Rows are points. Examples show where two turns around zero, p and q, send a point. Write where each new point lands after one turn and then the other. Backwards means that the second turn is done in reverse. Each puzzle has new turns, and all numbers are rounded.
In the rows, 128 means zero.

Turn p:
[155 104 113] -> [131  93 144]
[152 158 127] -> [152 118 100]
[ 98 155 174] -> [145 186 120]
[108  94  98] -> [ 85 114 149]
Turn q:
[164 129  93] -> [112 133  81]
[124 102 165] -> [161 102 145]
[136 129 161] -> [161 130 135]
[ 88 152  93] -> [ 78 146 151]
Where do these land?
q, then p: [170 113  86] -> [ 74 102 116]
q, then p: [113 122 108] -> [112 146 137]
q, then p: [123 124 152] -> [150 122 137]
q, then p: [158 169 157] -> [159 108  82]
p, then q: [ 76 111 137] -> [128 162 172]

Turn p:
[129 122 120 147] -> [139 135 122 144]
[169 107 110  92] -> [ 76 147 150 141]
[105 110 147 162] -> [163 147 101 121]
[158 138  90 130] -> [112 120 147 170]
[109 129 221 132] -> [171 153 137  48]
[120 128 102 108] -> [103 111 117 137]
[106 164 106 125] -> [133  81 123 136]
Turn q:
[ 89 133 146 118] -> [139 127 168 144]
[135 121 143  81] -> [112  87 133 152]
[188 182 120 140] -> [ 90 116 107  60]
[100  94 100 142] -> [142 166 118 162]
[128 111 131 159] -> [156 143 114 122]
Where do these land?
q, then p: [168 100 123 121] -> [110 128 105 168]
p, then q: [161 108 121 104] -> [139 137 171 122]
p, then q: [139  78 120 112] -> [108 159 167 119]
q, then p backwards: [ 84 173 109 138] -> [184 115 157 110]
p, then q backwards: [111 157 181 130] -> [137 151 172 166]
p, then q backwards: [104 151 114 163] -> [134  88 158 127]

Turn p:
[130  99 134 146 125 139] -> [154 145 134 123 112 121]
[138 130  98 149 122 142] -> [119 133 126  97 116 106]
[138 129 104 128 113  31] -> [121  96  36 153 116 125]
[106 126 104 110 142 132] -> [106 138 125 116 121 156]
[147 136 130  73 127 152] -> [ 95 160 143 148 164 131]
[109 133 136 140 109 146] -> [147 123 140 105 142 133]
[128 143 190 150 158 154] -> [153 100 192 154 125 124]
Turn q:
[124 120 128  99 109 146] -> [119 154 122 130 125 100]
[122 123 112 120 150 148] -> [113 140 118 110 148 135]
[131 132 187 119 157 124] -> [161 134 109 172 155 143]
[114 110 104 189  86 117] -> [ 94  90 133 121  66 142]
[159 139  95 120 118 150] -> [104 118 148 107 147  97]
[117 178 155  97 168 118] -> [167 162 155 145 170 152]
[128  94 116 151 108  93] -> [138  99 112 111  84 127]
Where do these land?
q, then p backwards: [131 101 102  91 132 117] -> [135 114 100 152  93 138]
p, then q: [114 101  89 126 130 145] -> [122 162 162 131 132 109]
q, then p: [107 142 138 148 110 146] -> [153 112 142 104 135 135]
q, then p backwards: [192 108 145  94 138 139] -> [169 152 147 140  73 110]
p, then q: [113 125 134 157 100  48] -> [ 99  89 108  62 121  94]
p, then q backwards: [ 91 125 143 140 141 145] -> [117 152 117 145 139  97]
q, then p: [142 194 138 128 121 139] -> [163  96 165 160 116 128]
p, then q backwards: [135 128 134 141 153 144] -> [126 146 121 133 102 120]

Turn p:
[103 151 128 102 155 104 141 119] -> [126 103 133 118 139 155 167 110]
[117 152 143 124  58 151 166 118] -> [182 161 131  96  88 147 132 158]
[135  91 115 125 117 120 183 149] -> [130 171 117 155 145 139 155 165]
[214 138 127 160 122 100  85 131] -> [ 58 132 147 101 110  66 102 147]
[ 94 132 180 100 150 115 125 115] -> [146  65 126 125 137 158 139 139]
[102 121 165 116 150 176 113 118] -> [159  86 131 161 114 149  99 118]
[110 122 110 157 146 103 113 192] -> [136 135 143 138 189  80 139 115]
[105 107 107 163 137 106 192 115] -> [122 175 136 129 176 178 138 142]
[137 106 111 100  96 142 137 117] -> [134 151  90 136  99 132 134 138]
[178 154 109 120 155 154  71 116] -> [ 83 108 140 136  82  93 106  84]
[112 134 112 141 121 137  81 118] -> [134 122 114 111 129 111  97  92]
Turn q:
[161 139 127 149 101 151  94  93] -> [ 95 104  96 105  89 142 147 132]
[162  62 135 126 112 146 108 108] -> [ 74 130 114 126 129 179 105 155]
[164  94  96 136 136 134 114 127] -> [114 136  81 125 142 157 112 135]
[154 106  97 113 130 121 142 107] -> [143 145 103 124 119 158 105 147]
[129 156 171 132 145 136  98  61] -> [106  94 135 160  54 127 133 112]
[ 70 159 127 111 119 136 167 156] -> [173 115 175 118 152  85 134 141]
[196  96 134 132 111 118 142 131] -> [102 178 103 125 126 168 145 152]
[ 72 149 121 118 121  83 134 171] -> [164 141 172 105 160  97 121  86]
[ 91 144 133 160 148 125 149 146] -> [134 132 137 140 142  70 124 121]
[ 81 175 138 103 157 131 132 180] -> [174 105 164 152 167  95 154  99]
Where do these land?
q, then p: [142 113 157  59 156 143 147  88] -> [159 150 162 147 116  91  67 157]
q, then p backwards: [135 149 107 147 110 108  85 144] -> [105 151  93 113 126 104 101 109]
q, then p: [103 114 181 131  86 149 131 139] -> [171  86 133 138 157 144 141 160]
q, then p: [101 103 122 149 104  82  92 186] -> [108  64 123 123 117 183 140  91]
q, then p: [153 146 110 149 126 116 137 164] -> [105 142 145 124 122 148 166 109]
p, then q: [116 173 107 144 103 136 186 100] -> [147  98 150 138 104 136 190 165]
p, then q: [157  73 107 142 136 146 136  91] -> [128  76 111  99 141  87 128 102]
p, then q: [111 151 161 136 147 112 134 115] -> [109 120 144 159 144 149 123 149]
q, then p: [134 131 100  95 185 162 104 126] -> [ 92 168 123 164 141 119  79 120]
